Rows are points. The last column is the point's height on a tilted bowl or saddle (a function of degree 2), plus a little noise. Count its main directions that bend up, bend down and stay straight.

Points:
[[  1 -43  20  65]
 [-38  40 -20  22]
 [ 11  75  12 -20]
 [ 57   1 -34 -18]
 [-18 -11   5  67]
 [ -6 -14 -18  45]
 [ 55  -7  -7  10]
 [ 78 -91 -68   8]
 [-86 -94  42 -21]
 [ 24  14   2  30]
 [ -7  -3 -10  49]
 [-26  33 -66 -51]
 [  2  59  46  34]
 [ 72   5  -3 -21]
 [ -6  10 -11  41]
 [ 53  15 -26 -23]
 [-33 -10 -25  40]
 [ 14 -32   3  58]]
Directions: 0 up, 2 down, 1 straight

Points:
[[ 14 -43 -17  23]
 [-12 -43  12  11]
 [ 66  77  46  76]
 [-53 -28 -41  29]
 [ 21 -21  35  24]
 [-10  -6  56  25]
 [ 33  -8 -40  30]
 [ 21 -70  17  26]
 [ 15 -21 -23  23]
 [ 30  82 -30  47]
 [-73  62 -59  83]
 [  1 -21  17  16]
 [-35 -12 -16  19]
 [-41  28  35  34]
 [-46  64  17  56]
 [-18  33  12  30]
 [-13 -64 -17  19]]
Directions: 2 up, 0 down, 1 straight

Points:
[[ 49 -20 -11 -43]
 [-16 -49   5   1]
 [-58 -10 -13 -10]
 [ 23  61  64 -71]
 [ 35  19 -12 -43]
 [  9  -8 -37 -29]
 [  6 -37  16  -8]
 [ -4   4  10 -17]
 [-56 -22   3  -5]
 [ 19 -68   7  -6]
 [-25 -14  26  -9]
 [ 23 -46  52 -17]
 [ 82  22  -6 -85]
 [ -5  13  14 -21]
 [ -1 120  13 -64]
 [-54  96  48 -69]
 [-50 -49 -10   2]
 [-39   2  22 -14]]
Directions: 0 up, 2 down, 1 straight

Points, 24 rows:
[[-54 -18  42  -9  29]
 [ 57  33  -7 -53   5]
 [-58  -3 -26  -9  42]
 [ -4 -41 -50 -74  41]
 [ -2   3  -2  22  12]
 [-30  -3 -28 -44  36]
 [ 41 -26  55 -44  53]
 [ -3   5   8   7  13]
 [-20  53  41 -28  55]
 [ 53   9  13  -8  17]
 [-48 -24   1   6  32]
 [-26 -59  22  30  22]
 [ 52 -37  38  24  33]
 [ 32 -72 -14 -52  60]
 [ 23 -18   2  14  15]
 [ 95  -1   1  52  61]
 [ 53 -19 -45 -20 -20]
 [ 13  26  53 -59  70]
 [ 20  43 -10  95  67]
 [-61  36 -80 -13  13]
 [ 88  44 -34   7 -21]
 [-49  20 -39 -32  35]
 [ 48 -69  -5  16  48]
 [ 28   0 -21  42  15]]
Directions: 3 up, 1 down, 0 straight

Points:
[[ -19  -44  -37  -15    4]
 [ -22  -12  -93 -121   83]
 [   7  -66   22   11   61]
 [ -35   14  -51   -1    3]
 [  -8  -27  -27  -32   14]
 [  23   55    7  -11   -3]
 [  94  -30   -5  -75   64]
 [  50   -4   91  -10   -6]
 [  71    3  -27   63   46]
 [ -22  -23  -25  -34   14]
 [ -51   -1    0   42   38]
 [ -52    4   20  -30   52]
 [ -23  -10   57   -7   56]
 [  68  -36   49   -4   23]
 [  -4    7   24  -25   21]
 [ -22  -54   45  -26   86]
 [  -2   26   -2  -40   18]
 [  61   10   13  -13  -12]
 [  16   -2  -15  -30   11]
 [  38  -21  -33   41   28]
 [   8   19  -40    3    9]
 [ -10   -8  -15    4    9]
 [  15  -23   14   23   22]]
Directions: 3 up, 1 down, 0 straight

Points (26 x 5):
[[  89   -3   40   17   20]
 [  32  -16  -34   55   -2]
 [  65   11  -51   -2   43]
 [ -61  -17  -26  -64   51]
 [  -2  -10  -20   -2  -27]
 [ -12   96  -21    6   -7]
 [  19  -29   55   -8    0]
 [  37  -41  -32   15    3]
 [   0   83   65   51  109]
 [  -3   60  -23  -11  -18]
 [ -56  -42   32   43   40]
 [ -46   -8   58   38   35]
 [ -29   46   61  -25   56]
 [  14  -41   39  -34   11]
 [  18  -10   19   19  -30]
 [ -21   -4  -57   12  -11]
 [  -2  -32  -19   45  -12]
 [  -8  -64  -70   35   87]
 [ -17  -25  -10   22  -24]
 [  45   11  -24   -3   -3]
 [ -20   23  -22  -19  -30]
 [   0   52 -121   17   64]
 [  37   14   10   11  -18]
 [  24   -1   32   28  -20]
 [  11   13    8   63  -15]
 [  64    1  -24    5    8]]
Directions: 3 up, 0 down, 1 straight

Points (44 x 7):
[[ -36    5   41   23   70   11  -40]
 [  17   24  -43   11   19   41   10]
 [  50  -19   39  -16   42  -18  -26]
 [ -29  -31   12  -83   21  -56  -79]
 [ -45   39   47   -2   54   47  -33]
 [  49   21   23   41   19   37  -16]
 [  59  -21  -76   29   -3   26   16]
 [ -32   89  -67   20   28  -46  -59]
 [  19  -29  115   55  -31   32  -55]
 [  36  -51   13  -38   65  -19  -49]
 [ -25   34  -63   -7   29  -42  -30]
 [  -2   27    0   35  -19   30   -4]
 [  24   78  -19    6  -18   81  -19]
 [ -41   30  -26   45  -26  -24  -13]
 [ -29  -18   54    6   -1   52  -38]
 [ -46   50   34   -6   11   -6   -9]
 [  36  -62   46  -30   52    1  -57]
 [  77  -40    0  -23   48   33  -33]
 [  85  -78   41  -69  -24  -41 -120]
 [   5   35   19   26   32    2   -1]
 [ -33  -24   -8  -23  -17   87  -32]
 [   3  -46   30   26   10   -6  -20]
 [  33  -18    4    2   36  -15  -15]
 [  19    6    6   22   34    3   -5]
 [   2   16   16   -4   46  -38  -14]
 [  24  -14    8    4   22  -13  -10]
 [ -16   41    5  -48   39  -37  -16]
 [  35    5   13  -76   20  -23  -16]
 [  19   -3   19  -20  -37   -3  -19]
 [ -96   -4   39   13  -28  -42  -57]
 [   2 -101  -43    2   25   17   15]
 [ -26   33   29   27   -3  -63   -9]
 [  15   41   29  -36  -64  -12  -12]
 [ -64    0   30    1   38   16  -39]
 [ -28 -105   52  -18   16   -5  -88]
 [ -14   11   63   -1   -8   66  -30]
 [  -9  -75   -5    1  -42   13  -31]
 [ -56    0   21  121  -73   -6  -19]
 [  12  -30  -14  -39  -22   -1  -27]
 [ -16   61   28   71   12  -16   -8]
 [  13   69   -6  -43   20   40   10]
 [  -3  -39   -3  -41   58    1  -30]
 [ -51  -19  -34  -22   14  -17  -26]
 [-101  -48  -12  -29   -8   44  -72]]
Directions: 1 up, 4 down, 1 straight

Points:
[[  -4   26   84   -1  -30  -13   36]
 [ -97   35  -56    6   60  -35   79]
 [  33  -21   21  -29    7   31   15]
 [ -26   29   56    4  -33  -22   18]
 [ -10   43   -3   17  -36   -9  -26]
 [ -40  -14    7   70  -72   64  -33]
 [ -13   73   48  -35  -17   50   32]
 [ -38   -1   17   72   68    4   -8]
 [  41   69   20    8   -7   -3   -6]
 [  43  -29   -4   15  -18    5  -11]
 [ -48  -32  -10   34  -29   -2   -7]
 [ -18  -64   70   21  -54   58   37]
 [ -21   54    9  -17   45  -30   48]
 [  -3   48    1   33  -64   17  -47]
 [  18  -35  -32  -45    4  -20   26]
 [ -36  -32   21  -64  -12    1   58]
 [ -33   -9   12  -20  -18  -16   18]
 [  54  -50  -37    8   11  -77   25]
 [ -36   -7   -1   37   27  -63   20]
 [ -35   43  -13    7   -4    8   -7]
 [  63  -42   24   49    1    3   -6]
 [  69  -23  -27   23   15   77  -28]
 [   4   71   31   40  -10   11  -13]
 [  32  -19   18   16  -54 -100   22]
 [ -20   11   11  -37   -5  -50   29]
 [ -27  -27   62  -45   39   31   68]
 [  20   32   43   31  -44  -84   11]
 [ -15  -32  -30  -14   35   -8   12]
 [  24  -26  -26  -65   33  -46   51]
 [  24   37   43  -45  -35   35   19]
 [  -5   24   60  -15   11   11   35]
 [  26  101   19   25   13    1    7]
 [ -53    8    3  -27  -26  -14   20]
 [ -37  -22  -42  -10  -24   15   -1]
 [ -57   49  -41  -23   -5  -32   24]
 [ -38  -11  -15   74   10  -90   31]
 [-110  -42  -38   -3   10  -45   63]
 [  28  -16  -27  -62   18  -61   43]
 [ -60   40  -24  -33  119   -4  121]
 [ -68    9   19    9    9   20   20]
 [ -11  -24  -43   50  -39  -66    9]]
Directions: 4 up, 1 down, 1 straight

Points:
[[ -50  -29   31  -32  -21  -29   17]
 [  38   18  -16  -17    1   37   -2]
 [ -13  -23   52   -9    1   13   12]
 [ -42  -12   22   83   34   -2   41]
 [  18   30  -34    3  -50  -27   29]
 [  47   15   78  -38  -13   14   43]
 [  38   25   13  -16  -29   -3    8]
 [   5  -44  -37  -68  -24    8   -7]
 [  40   73  -51   12  -87  -13  121]
 [  43   63   21   24   61  -19   -7]
 [ -10  -35  -12   29  -21  -19   15]
 [ -52   -9   39  -38   47  -63   28]
 [  30    9  -29    9   34  -50   11]
 [  43  -13   20   32  -15   16   18]
 [ -23  -33  -19  -19  -39    9    2]
 [   5  -30   16  -38    8   38  -10]
 [  28  -67  -76  -68  -34  -25   42]
 [  49   29   25   -5   60   24   20]
 [  32   -3   21    0   19   25    6]
 [ -43   13  -17   28  -17   20   15]
 [  51   13  -51   25   31   22   34]
 [  48   28   10  -20  -16   -8   13]
 [ -20  -33  -52   70  -31  -30   70]
 [ -33   -4  -27  -45    9  -29   11]
 [ -32   34    2   37  -32   -2    0]
 [ -51   21    9  -34   23    7    1]
 [  14   25  -26  -35    3   17   -4]
 [ -14    2    8   21   34   -5   -5]
 [ -33  -39   21  -19  -18   54    8]
 [  13    1   28   10    2  -30   -3]
 [ -36  -26   34   52  -32  -47    5]
 [ -87   57  -43   32  -35   21   51]
 [  15   24  -68  -16  -13  -27   32]
 [  23  -83  -17   -3  -12  -25   22]
 [  17   57   -6  -29  -47  -43   34]
 [  -9  -40  -10   17  -17   36    9]
 [  26  -11   53   -8    8   26   14]
 [  -3  -24   22   21   -1   63   23]
 [  -5  -52  -41  -44    3  -34   37]
 [ -35   44   77   -5  -88  -25   50]
 [ -30  -13   11   39  -41  -16    7]
 [  -8   14  -12  -54  -32  -35   18]
 [ -27  -14  -21 -104  -32   27   25]
 [  -4   26  -12   41  -28  -38   -2]
 [ -10   58  -27   -2   24    6  -28]
 [  -8  -13  -45   -1  121   32   34]]
Directions: 4 up, 1 down, 1 straight
